Rows are points. To make a cloud, some directions were put in groups of two or more. Within a group, all points are equally far from the middle, so they leave a hole (a ring in 2 directions, a hollow ball in 3). The other directions are filled evenly. Then the cloud was stretched, turned, moved and blurred a little. How many holes are there, and how many directions does each take, smallest first?
In the rows, zero is written as 128.

Cloud (13 x 2):
[[109  83]
 [ 88 157]
 [167 146]
 [170 117]
 [170 117]
 [135 172]
 [ 83 103]
 [171 130]
 [ 84 102]
 [165 105]
 [169 140]
 [ 85 154]
 [ 92  92]]
Holes: 1 (2)

Cloud (22 x 3):
[[ 94  50 134]
 [103  58 134]
 [ 86  86 122]
 [ 86 134 170]
 [ 90 136  83]
 [169 178 105]
 [152 148 137]
 [155 116 161]
 [151  87  76]
 [159 151 131]
 [175 140 192]
 [130 124 162]
 [139  95 147]
 [105 114 165]
 [114  98 129]
 [122 102  82]
 [183 162 142]
 [125 167 128]
 [ 80 123 134]
 [ 78 157 149]
 [149  92  86]
 [120  88  84]]
Holes: 0

Cloud (21 x 3):
[[ 78 113  93]
 [120 186 127]
 [114 184 142]
 [161 104 101]
 [ 78 161 102]
 [103 184 124]
 [ 77 131  91]
 [114  98 173]
 [110 179 103]
 [151  86 121]
 [145  95 161]
 [110  96  84]
 [105 163  83]
 [141  80 127]
 [132 178 102]
 [101 113  77]
 [153 105 164]
 [152  87 137]
 [ 74 113  99]
 [109 184 143]
 [124 184 116]]
Holes: 1 (3)

Cloud (28 x 4):
[[121 157  75 139]
 [ 93 105 140 177]
 [169 148  90  81]
 [145 101  70 153]
 [115 158  72  98]
 [149 161  77 142]
 [110 175 111 153]
 [170 169 120 141]
 [181 132 121 143]
 [144 183 109 149]
 [167 137 105  57]
 [118 133 159 175]
 [134  90 102  92]
 [ 96 103  94  94]
 [136  83  99 119]
 [ 75 126 121  91]
 [108 158  73  85]
 [129 104 139  71]
 [ 93 146 134 164]
 [168 157  88 162]
 [176 143 126 114]
 [185 135 107 163]
 [171 137  99  83]
 [119 135  69 132]
 [ 97 130  78 112]
 [172 159 108  67]
 [173 131  80 165]
 [110 186 110 121]]
Holes: 1 (3)

Cloud (29 x 4):
[[150 172 133 111]
 [114 146 107 130]
 [119 187 110  86]
 [166 185 170 126]
 [104 110  56 141]
 [151 137  55  78]
 [173 136 139  64]
 [143  83 131  85]
 [153 128 110  90]
 [162 151 127 119]
 [125 157  94 144]
 [168 107 145 151]
 [143 133 103  98]
 [152 109 169 156]
 [107 177 168  89]
 [100 157 168 122]
 [ 70 153 119 142]
 [ 90 102  82 138]
 [192 111 106 149]
 [ 68 142 107 121]
 [130 126 100 192]
 [172 103 103 152]
 [ 98 157  61 101]
 [111  99 163 138]
 [158 194 121  81]
 [107 111 151 129]
 [ 62 147 142 137]
 [155 155 128 175]
 [ 94  48 138 159]]
Holes: 0

Cloud (29 x 4):
[[153 103 115 118]
 [153 141 126 174]
 [103  72 107 153]
 [180  84 114 147]
 [122  78 152 120]
 [ 83  85  79 104]
 [146 185 146  77]
 [125 146 126 156]
 [137  81 116 134]
 [ 83 132 170 167]
 [104  96 153 128]
 [187 123 135  86]
 [117 150 195 157]
 [ 90 106  79 141]
 [ 80 122 128 120]
 [136  71 174 151]
 [128 126  94 120]
 [ 95  79 161  54]
 [183  86 133 158]
 [125 131 153 100]
 [155  78 115  84]
 [173 139 188 105]
 [158 116 106  94]
 [154 136  77 115]
 [134 111 113  91]
 [104 161  75  96]
 [160 165 155 148]
 [168 122 194 123]
 [179 164 161  80]]
Holes: 0

Cloud (53 x 6):
[[165 142 108 135  97 153]
 [172 140 142  87 115 144]
 [102 135 187 135 136 156]
 [ 68  89 153 137 190 140]
 [107  80  90 141 133 122]
 [105 134 143 105 114  54]
 [152 182 101 102 136 151]
 [108 118 110  91 107 106]
 [109 109  84 133 113 113]
 [151 113 141  85 106  79]
 [135 194 142 129 124 159]
 [ 67 114 108 116  81 150]
 [103  99 181 200  94 134]
 [100 174 102 119  87 133]
 [118 181 179 106 190 128]
 [101  88 144 165 163 161]
 [147 130  70 159 119 151]
 [131  87  90 150  99 166]
 [132 172 115 144 153  93]
 [ 97  94 119 177 125 198]
 [ 78  80  87 161  93 179]
 [141 146 116 127 160  77]
 [ 95  93 203 132  84 148]
 [100 108 175 148 163 148]
 [ 85 132 202 132 128 127]
 [110  83  81 146 129 146]
 [127 166 159 103 100  78]
 [158 160  96  76 127 167]
 [102  92 166 115 186 153]
 [ 76 110 126 156 141 205]
 [107 139 192 118 121 172]
 [137 132  70 163 105 126]
 [ 71 108 133 111 100  92]
 [118 151 100 113 174  81]
 [ 96 167 144 160  76 104]
 [ 92 121 150 201  94 180]
 [ 65  88 180  97 106 131]
 [ 63 117 156  87  88 124]
 [ 66  71 153 128 111 128]
 [151 164 109 177 100 142]
 [111 100 215 118 101 139]
 [154 123 118 115 154 172]
 [104  71 147 168 158 139]
 [140 126 161 124 170 160]
 [141 175 124 102 113 115]
 [ 61 131 116 112 125 123]
 [110  90  86 146 168  85]
 [159 135 122 129 119 106]
 [147 115 209 111 138 114]
 [ 79  89 127 151 111 193]
 [ 58  90 127 150  91 107]
 [125 191 127 156 118 145]
 [149 169 143 125 153 175]]
Holes: 1 (3)

Cloud (52 x 6):
[[113 131 164 185 159 108]
 [107  72 104 148 135  76]
 [189 115 185 144 176 128]
 [109  79 153 122  82 105]
 [119 167 161 131 101 168]
 [172 134 108 140 192 176]
 [100 151 119  80 158 133]
 [ 86  88  89 145 148 175]
 [106 141 104 129 174  76]
 [ 79 141 139  82 145 139]
 [126 155 127  79 101 139]
 [195 143 128 167 119 131]
 [144 138 117  70 170 138]
 [134 171 116 152 141 183]
 [178 121  77 145 134 170]
 [156  92 133 158 139 206]
 [190 156 142 171 143 105]
 [107  69 109 136 187 116]
 [108 132  85 145 118  73]
 [101 158 180  95 158 122]
 [162 161 165 103 131 179]
 [163 162 187 109 167 106]
 [123  78 157  90 118 175]
 [164 118  75 103 116 131]
 [116 151 105 177 107 150]
 [131 171 130 155 123 180]
 [ 96  91 106 160 159 187]
 [100  74 111 145 175  96]
 [159  72  75 148 119 144]
 [179 118 159 107  98 161]
 [177 137 162 127 168 191]
 [118 123 138 196 113 114]
 [202 131 167 152 128 112]
 [123 151 165 114 117  66]
 [155  81 128  88  99 147]
 [174 125 134  96 139  67]
 [182 104 180 107 148  91]
 [138 167 189 128 150  90]
 [111 150 122  92 176  93]
 [116 155  98 135 193 124]
 [161 135  65 125 119 127]
 [102 154 195 132 161 130]
 [113 149 101 109 187 108]
 [132 153  77 117 163 161]
 [ 79 128 100 128 179 133]
 [119 149 122 183 101 141]
 [112 102 201 149 158 125]
 [ 68 110 101 109 153 149]
 [ 98  98  99 165 146  78]
 [ 99 142 160 116  79 138]
 [183 112 123 159 201 132]
 [136 173 149 141 109 172]]
Holes: 3 (2, 2, 2)

Cloud (55 x 6):
[[126 127 219 118 152 124]
 [153 153  45 135 176 142]
 [144  85  90 147 118 109]
 [193 127 176 140 148 149]
 [ 76 143 101 156 144 171]
 [150 114  53 149  77 136]
 [102  86 184 159 119  84]
 [175 171 134  90 170 102]
 [119 148  79 159  82 120]
 [171  67  80 145 104 128]
 [ 83 148  89 124 117  67]
 [106 168 138 151 176  94]
 [102 163  65 112 127 110]
 [115 121 107  80 135 110]
 [ 76 118 141  84 133 125]
 [146 134 207 101 146 165]
 [163 138 136 115 103 115]
 [169 177 118  99  96 112]
 [130 107 161 112 126  89]
 [151 139 183  75 100 105]
 [123 173 158  79 123 113]
 [ 96 128 110 191 107 143]
 [ 92  88 124 103 150  79]
 [119 121 188 109 115  71]
 [112  70 133 185 102 140]
 [122 172 187 111 131 182]
 [195 180 132 138 154 153]
 [103  80 113 159  96 122]
 [175 110 176 164  81 132]
 [125 107 164 147 172 111]
 [166 108  89 120 105 136]
 [145 134 166 144 191 115]
 [135 145  98  89  72  47]
 [158 159 125 149 116  79]
 [189 123 172 121  92  57]
 [189 139 144 147 159 108]
 [129 152 123 163 155  99]
 [110 140 139 123 153  91]
 [100 176 173 172 164  92]
 [173 150 149  85 118  69]
 [143 113 133  83 147  89]
 [138 202 138 134 137 171]
 [ 94 139 136 110 109 162]
 [ 92 129 120 149  65 135]
 [ 75  91 127 114 134  97]
 [103 130 127 107 157 192]
 [119 147  84 134 120  85]
 [124 126  97 114 171  81]
 [135 116 156  99 164 108]
 [120 171 157 179 106  72]
 [158 117 130  71 146  86]
 [110 113 112 141 169 106]
 [113 105 144 183 112  75]
 [177  80 155 162  89 135]
 [114 167 140 174 184 142]]
Holes: 0

Cloud (74 x 8):
[[123  87 157 114 132  85  63  98]
 [184 144  95 108 102  83 111 167]
 [113  97 116  77  73  98 140 144]
 [120 121 137 177 139  90 127 121]
 [123 114 163 115 163  61 166 148]
 [ 78 100 196 153 134 123  90 138]
 [112 127 140 122 108 156 205 116]
 [ 95 123 140 153 136 125  79 157]
 [ 52 115  78 136 104  96 143 150]
 [154 116  90 148 141 124  85 185]
 [125  84  93 133 161  78 123 103]
 [168 122  99 158 134 122 164 164]
 [177 157 150 126 108 127 100 119]
 [136 111 158 170 139 106 175 157]
 [129 100 136 165 165  97  78  73]
 [148 166 184  92 131 130 159 158]
 [110  89 141 185 166  92  96  98]
 [150 153 200 153  90 128 116 179]
 [151  67 133 126 100 114  72 139]
 [149 136 178 135 131 101 119 169]
 [104  80  85 126 173 114 111 149]
 [119  92 107 137 103 107 209 160]
 [ 96 148 138 138 152 192 164 152]
 [148 106  98 142 101 105 142 108]
 [142  95  96 145 178  97 176 143]
 [143 116 145 202 171 161  91 156]
 [145  79 139 122 132 110 197 147]
 [ 88 121 177 171 134 100 100 148]
 [100  84 176 126 185  71 115 133]
 [ 96  92 113 117 157 149 122 131]
 [101  76 168 176 171 178 150 153]
 [149 101 170  86 126 154 139 208]
 [124 112 132 174  97 175 122 181]
 [ 94  99 187 174  96  67 133 161]
 [130 128 124 158  77  68  92 170]
 [187 121 178 170 172  74 182 165]
 [164 190  59 173 129 116 177 123]
 [119 104  78  91  89 112 168 123]
 [110  78 153 133 145  69  72 163]
 [109 131  92 129  82 122 143 187]
 [180 148 185 132 111 134 141 141]
 [136 148  82 184  49 106 159 181]
 [122  92 109 167 105  93 134 183]
 [153  94 152  83 118 122 157 160]
 [ 84  80 150 150 131  73 147 161]
 [167 109 184 164  99 102 152 167]
 [127 134 104 168 127 148 170 108]
 [154 101 107 158 131 137 120 121]
 [ 90 130 115 132 141 119  68 150]
 [152 129 120 106 179 154 120 126]
 [158 114 134 161 118  71 143 192]
 [ 86  78 100 100 105  92  81 170]
 [113 114 113 174 115  42  86 166]
 [113 160 111 141 120  60 113 167]
 [112 140 158 112 146 178 192 134]
 [110  85 134 178 100 147 127 159]
 [154 113 160 125 119  93 189 188]
 [164 132 143 137 140 106 160 176]
 [101 106 130 170  51  79 145 145]
 [118  59 172  80 103 107 159 150]
 [149 100 111 167 139  92 187 126]
 [ 74  96 119 148 137 106 116 145]
 [112 123 100 184 108 125 124 150]
 [184 104  84  97 104 101 147 173]
 [173 125 135 151 188 131  82 123]
 [118 111 129  88  91  51  98 120]
 [131 140 154 166  88 125 201 181]
 [158 124  92 186 169  87 119 100]
 [155 125 126 135 151 130  72 129]
 [128  91 110 141  61  96 102 108]
 [162 140 118 127  87 101  96 139]
 [118  69 134  97 155  76 153 166]
 [117  97 144 105 167 149 131 110]
 [173 106 126 140 109  55 133 201]]
Holes: 0
